Every row gives one point. The last column is the point's height on a tilted bowl or saddle (a function of degree 2), plus a little noise. Count its main directions that bend up, bend down and stay straight.
(in the rows, 128 means zero)

Points (18 x 4):
[[119 109  94 125]
 [138 126 147 135]
 [ 91 119 154 121]
 [169 161  92 128]
 [123 169 128 143]
 [ 75 209  99 229]
 [151 156 131 135]
 [162 148  97 138]
 [167 171 117 124]
 [ 87 147 148 148]
 [162 115 216  79]
 [117 128 133 139]
 [ 86 116 167 106]
 [176 103 136 170]
 [133  67 134 107]
 [ 95 134 119 155]
 [131 149 159 120]
 [150 127 124 146]]
Directions: 1 up, 2 down, 0 straight

Points (24 x 5):
[[114 142 135 101 148]
 [ 95 107 102 174 105]
 [ 73 162 141 108 181]
 [131 124 107 106 129]
 [141  76  99  76 156]
 [ 93  63 137 112 131]
 [134 109 131 152  93]
 [131 143 156 141 121]
 [165 158  62 190 192]
 [124  87 153 114 120]
 [153  99 177 115 149]
 [101 119  70  91 165]
 [ 90 111 151 113 133]
 [ 77 175 110 145 172]
 [ 70 179 116 154 177]
 [120 167 163 117 163]
 [108 104  86 125 112]
 [154 131 138 185 113]
 [169 108  96 103 147]
 [ 61 127 139  85 197]
 [127 118 141 109 126]
 [126 139  74 166 132]
 [146  85  98 113 116]
 [175 119 136 119 147]]
Directions: 4 up, 0 down, 0 straight

Points (66 x 9):
[[132 112 110 128 150  90 173  71  93]
 [145 103 127  76 109 148 149 146 100]
 [137 185 133  91 138 127 147 127 111]
 [ 98  79 111 106  56 105 111 113  76]
 [121 150 162 151 134 190 129 162 122]
 [ 94 189  99  88 137 157 128 165  89]
 [165 141  68 121  93 174 119 123 148]
 [145 133 128 177 107 113 175 155 155]
 [141 128 110 118 130 157 114 134 142]
 [169 142 101 145 118  88 109 163 129]
 [143 134 101 124 103 198 141 116 151]
 [139 126  74 185 165 181 135  84 154]
 [139 155 151 181 188 132  94 155 110]
 [157 106 162 177 107  85 121 119 165]
 [126 157 207 107 119 116 108 122 137]
 [170 138 130 170 152 130 116  84 138]
 [100  60 150 116 108 121 152 157  96]
 [163 148 139 144 170 146 145 149 114]
 [ 88 116 143  88 154 132 117 144  82]
 [ 84 228  76  66  72 139 133 118  39]
 [178  94 116 157  62 112 145 122 158]
 [125 138 137 178 130 136 117 107 152]
 [151  90 112 103 118 108 201 119 117]
 [127 109 116 126 125 159  97 100 146]
 [ 93 129 137 152 120  92 148 116 134]
 [124 148 122  80 131  89 160 138 121]
 [160 118 101 120 152 138 137 144 126]
 [160 104 113  92 102  61 103  70  74]
 [139 145 135 141 105  81 158 105 143]
 [ 99 107 153 231 103 130 122 115 140]
 [114 137 140 111 136  95 157 176 135]
 [134 138 147  82 171  72 186 150 116]
 [ 96 108 175 151 146  56 157 107 120]
 [ 87 101 159 143 140 123 141 170 111]
 [ 88 147 128 144 119 148 176 124 121]
 [ 94  65 191 112 128  87 106 116  58]
 [143  82  79 135 100 177 161 142 143]
 [136 107 171 153 148 129 216  72  82]
 [ 80 165  89  77 152 142 146 120 100]
 [135 139  47  87 125  99 150  93  84]
 [105 136 128 114 111 128 101 112 129]
 [139 133 167 130 130  88  72 118 135]
 [123 160  77 124 152 134 121  48 115]
 [124  86 104 177 131 114  95 124 133]
 [115 224  67  89 145  78  70 106  45]
 [133 124 138 173 190 107 162 150 104]
 [125 151 158 169 120 130  85  96 160]
 [138 151 130  86 174 107  79 138  86]
 [144 106 143  57 122 109 125 162  81]
 [129 160 101 115 216  85  89 122  48]
 [179 130 122 176  93 180 138 137 169]
 [113  99 129  97 134 105 190 123 116]
 [114 142 100  91 147 170 163 134 111]
 [136 127 156 112 155 116 138  86 114]
 [137 126 118 170 173 114 146 145 121]
 [101  88 138 153  80 113  66 157 117]
 [147 113 143 184 172 134 120 151 130]
 [135 119 134 145 118 142 125 134 154]
 [161 135 144 204 133 168 145 119 151]
 [186 147 176 120 102 148 128 137 132]
 [153 144 146 140 118 142  91 108 165]
 [104 172 134 152 137 138 150 104 126]
 [187  75 174 142 131 158 129  99 129]
 [206 110  92 105 153 139 148 107  91]
 [116 153  95 171 168  99 125 129 108]
 [103 132 116  96 119 209 134 148 105]]
Directions: 1 up, 5 down, 2 straight
